Every row gives one point. The last column is the point's height on a tilted bowl or saddle (a function of degree 2), plus a little noise. Count its main directions that bend up, bend down and stay straight.

Points, 16 rows:
[68 -110 -25 115]
[253 37 -132 157]
[61 2 271 165]
[73 133 127 98]
[-81 340 106 161]
[-92 -1 6 87]
[426 220 27 292]
[-42 149 167 113]
[70 79 -12 72]
[-50 -43 12 92]
[-1 -15 3 80]
[-135 -164 -106 167]
[-215 72 -293 179]
[130 -86 -190 151]
[-347 50 -2 202]
[71 155 -74 77]
Directions: 3 up, 0 down, 0 straight

Points (18 x 4):
[110 -36 137 -59]
[61 -213 42 -11]
[74 130 100 -28]
[-313 -287 -197 402]
[90 -138 -90 -45]
[154 -67 -91 -79]
[73 -147 68 -18]
[42 -133 169 -46]
[46 45 -159 -65]
[-364 164 241 -236]
[-82 15 41 18]
[37 70 177 -63]
[331 22 35 -65]
[17 198 22 -29]
[0 138 137 -51]
[-123 58 25 9]
[-84 127 -49 -32]
[68 10 -430 -388]
Directions: 1 up, 2 down, 0 straight

Points, 21 rows:
[210 -209 295 169 7]
[-100 74 48 38 95]
[143 -3 311 -212 241]
[88 23 104 -73 169]
[-149 5 -235 103 -19]
[-67 131 -109 137 14]
[233 107 -157 302 304]
[-4 -252 185 25 2]
[49 -2 56 -86 143]
[56 45 -261 288 39]
[-96 1 220 44 99]
[-33 -42 126 -237 152]
[67 258 -120 -247 -163]
[-84 -214 98 39 49]
[91 -133 109 151 73]
[81 159 -59 113 114]
[159 25 -21 305 193]
[210 89 151 -195 295]
[-50 -197 -213 90 119]
[-65 60 -110 204 27]
[138 -17 22 96 192]
Directions: 2 up, 1 down, 1 straight

Points (24 x 5):
[-282 15 -129 -106 141]
[222 117 -114 135 203]
[99 -21 -51 207 168]
[-46 51 -197 28 120]
[-47 200 -161 0 -5]
[260 -98 104 85 174]
[-236 -20 125 -95 148]
[60 258 386 19 -66]
[68 -55 -29 -345 129]
[-217 83 -77 -230 -24]
[177 290 -247 143 84]
[-201 -131 -98 -56 182]
[46 -253 -24 -122 58]
[100 47 -160 267 193]
[391 -127 60 23 281]
[-102 191 13 49 12]
[-27 -16 -120 94 164]
[-37 -56 -17 187 196]
[60 -74 66 -78 118]
[-203 88 -280 -78 68]
[-60 -223 -56 -189 78]
[110 24 -25 -21 139]
[257 -70 22 -25 217]
[-7 -50 -92 208 201]
Directions: 1 up, 1 down, 2 straight

Points:
[-6 151 168 8 -91]
[-101 125 19 -159 66]
[158 100 216 -75 -98]
[-109 -28 -135 -221 -50]
[40 -198 -86 167 36]
[-146 154 95 150 3]
[-238 -204 181 -403 -399]
[87 162 275 122 -321]
[-25 7 -91 28 27]
[-77 -109 -95 -183 -54]
[-71 36 -109 138 21]
[239 -119 -130 -15 153]
[161 -205 252 -232 210]
[-109 99 21 -147 44]
[-56 -42 -115 315 -48]
[-11 -43 171 45 -82]
[373 -210 124 66 382]
[187 -166 -117 119 105]
[-52 -224 -72 -227 -69]
[-208 -149 194 66 -193]
[72 107 -165 227 -55]
[-55 -236 79 -50 -9]
[-241 -24 -50 91 0]
[108 -96 189 11 7]
[-100 89 -64 121 52]
[-149 78 -41 179 45]
Directions: 1 up, 2 down, 1 straight

Points (45 x 7):
[-153 157 -119 87 -161 -16 -60]
[-91 37 -85 227 -38 -210 46]
[184 -247 65 121 -193 -219 -66]
[332 -66 11 103 -147 -334 42]
[-166 -92 -169 126 -17 -80 -115]
[-146 -28 -72 -143 0 103 -18]
[-3 192 62 -96 101 86 11]
[-165 -94 -213 -39 187 -118 -185]
[-65 59 221 176 152 -58 -187]
[-77 322 16 161 202 45 -47]
[102 240 -124 -16 137 67 -49]
[-75 -23 191 -175 -87 -229 -123]
[148 -173 15 97 -63 201 -154]
[-142 -136 -22 -56 81 -83 -56]
[-39 -136 -211 -27 226 -37 -157]
[244 -14 166 -73 1 -110 -125]
[123 -105 -41 220 -198 -156 -3]
[-98 -63 -156 -190 -102 -182 -193]
[45 -174 200 51 192 81 -97]
[89 320 -70 28 -18 209 200]
[-40 85 -151 -121 -242 66 -150]
[-257 220 -186 12 -37 -261 -311]
[207 50 12 119 -277 -22 -126]
[-126 46 247 -233 4 43 91]
[8 184 107 122 -193 5 -53]
[-181 88 19 7 -283 -25 -229]
[165 47 -16 184 81 -248 74]
[46 -32 -102 -364 166 -21 -32]
[-141 -110 -170 -81 204 36 -153]
[-73 -367 164 -130 -359 130 -330]
[63 128 -181 121 -113 163 101]
[172 18 175 108 31 217 -66]
[-156 -301 -133 -93 -95 31 -218]
[-244 34 -387 -119 36 210 -269]
[-119 -146 -46 -21 119 42 -70]
[-31 213 98 115 -10 353 317]
[-67 146 -126 41 23 40 -10]
[-38 -92 277 -51 31 -119 -68]
[0 425 -60 6 -132 -149 -154]
[-36 5 -84 -36 331 -332 -120]
[147 -165 -125 -15 201 139 -179]
[-113 -1 -252 159 84 21 -81]
[-112 -6 -160 -29 -92 -97 -141]
[-130 25 -178 -92 43 17 -127]
[59 -37 255 184 -118 -96 -198]
Directions: 2 up, 4 down, 0 straight

Points:
[33 -402 -9 -297 94 -188 -124]
[361 -235 -28 -273 -183 157 229]
[-47 105 119 -54 -25 -187 -74]
[162 54 -6 234 78 16 -127]
[-143 22 89 -78 -36 129 -3]
[324 5 194 -17 60 -298 -241]
[128 -3 21 216 24 -30 -141]
[-86 -31 -31 -17 263 15 -64]
[-56 135 156 120 98 72 -90]
[173 208 27 -51 88 81 -83]
[273 -103 -142 -197 -284 -249 -211]
[153 44 -146 27 -23 -105 -222]
[-179 -15 -140 63 49 -135 -121]
[-243 122 164 136 57 15 -132]
[-13 58 51 -97 -39 194 45]
[17 100 85 155 -231 -112 -216]
[77 -20 -64 -96 65 184 -34]
[-17 212 -19 173 258 -67 92]
[-48 63 3 96 254 159 1]
[-67 -88 217 45 -67 127 -17]
[115 -27 -3 -49 20 133 -27]
[-238 -233 116 192 -94 34 -70]
[58 264 -8 107 -45 -187 -216]
[-117 -103 -86 -4 -42 37 -34]
[61 19 -156 -239 -70 -100 -169]
[-47 -14 273 -36 -49 -159 2]
[-171 -29 237 -5 -107 -10 -24]
[-144 90 -48 -153 -69 -212 -128]
[373 46 10 -141 57 -145 -357]
[-266 -176 226 6 -194 -30 47]
[-334 141 65 -147 -113 45 -55]
[116 -140 143 64 -138 -214 -6]
[238 -72 320 -66 -47 358 -52]
[-7 -116 184 108 -147 173 22]
[37 144 13 103 -43 -117 -145]
[99 -91 -120 -50 -88 -222 -227]
[-55 -133 -100 214 -28 196 -22]
[-123 11 78 56 -5 -77 -64]
[-112 -302 40 235 -240 4 -15]
[33 208 46 -63 -336 -22 36]
[-168 235 -77 -169 183 -353 -130]
[-116 123 271 207 -13 159 -265]
[40 130 122 201 -346 -62 -288]
[223 -128 -13 45 -220 202 154]
[-51 122 -122 -301 109 -90 -206]
[57 51 -119 -240 -65 22 -42]
[184 26 116 299 -165 156 -207]
[-139 300 67 188 -135 -195 -320]
Directions: 2 up, 3 down, 1 straight

Points, 47 rows:
[-67 -145 64 168 -7 80 86]
[20 231 87 82 -37 -107 68]
[300 -89 17 37 -120 -180 108]
[97 -93 120 -41 -133 61 32]
[294 -118 -152 61 21 -207 154]
[-109 66 -192 -227 -41 18 88]
[-131 -153 217 -188 228 29 154]
[172 38 -83 86 -39 -281 131]
[73 40 121 -207 -5 27 30]
[328 3 167 186 -48 -259 237]
[-212 -128 -88 201 61 198 188]
[-32 -77 69 16 54 -121 26]
[20 -158 244 170 379 -10 273]
[205 -136 -191 -68 -28 204 143]
[94 26 134 14 -24 246 88]
[95 -124 -15 369 -39 -63 249]
[123 -113 117 -239 197 -111 94]
[-66 -85 -113 -250 266 -251 171]
[40 -53 -10 -34 -77 -69 1]
[-138 209 -29 302 27 203 205]
[-11 -140 -58 30 147 148 91]
[109 -282 60 99 -242 -130 125]
[114 137 -209 -63 104 -111 100]
[5 -51 222 11 -23 -31 29]
[64 19 -48 68 -63 -168 51]
[-33 122 208 -354 288 407 409]
[51 180 37 -7 -184 -260 108]
[-155 51 164 201 -96 -173 134]
[-292 -83 -185 112 284 51 253]
[-56 -4 -71 -51 -161 -60 24]
[34 -14 -3 -118 -37 152 31]
[-38 258 18 -54 -304 -200 157]
[36 54 224 -30 112 90 55]
[165 -16 38 104 77 -22 69]
[77 -125 -182 -55 -2 -277 91]
[293 13 57 -170 21 -65 70]
[-187 -146 -114 -126 79 7 85]
[-231 117 -60 -57 187 199 136]
[194 -252 112 -82 181 277 245]
[142 -63 -238 133 -74 -10 139]
[-320 -88 258 -137 -168 -13 185]
[10 -112 176 -211 -56 230 125]
[-71 77 -25 191 281 -118 184]
[216 38 -226 134 82 -148 192]
[179 -8 31 -121 -238 -190 65]
[134 -2 50 203 -207 -245 172]
[-19 -74 -84 103 -14 155 77]
Directions: 6 up, 0 down, 0 straight
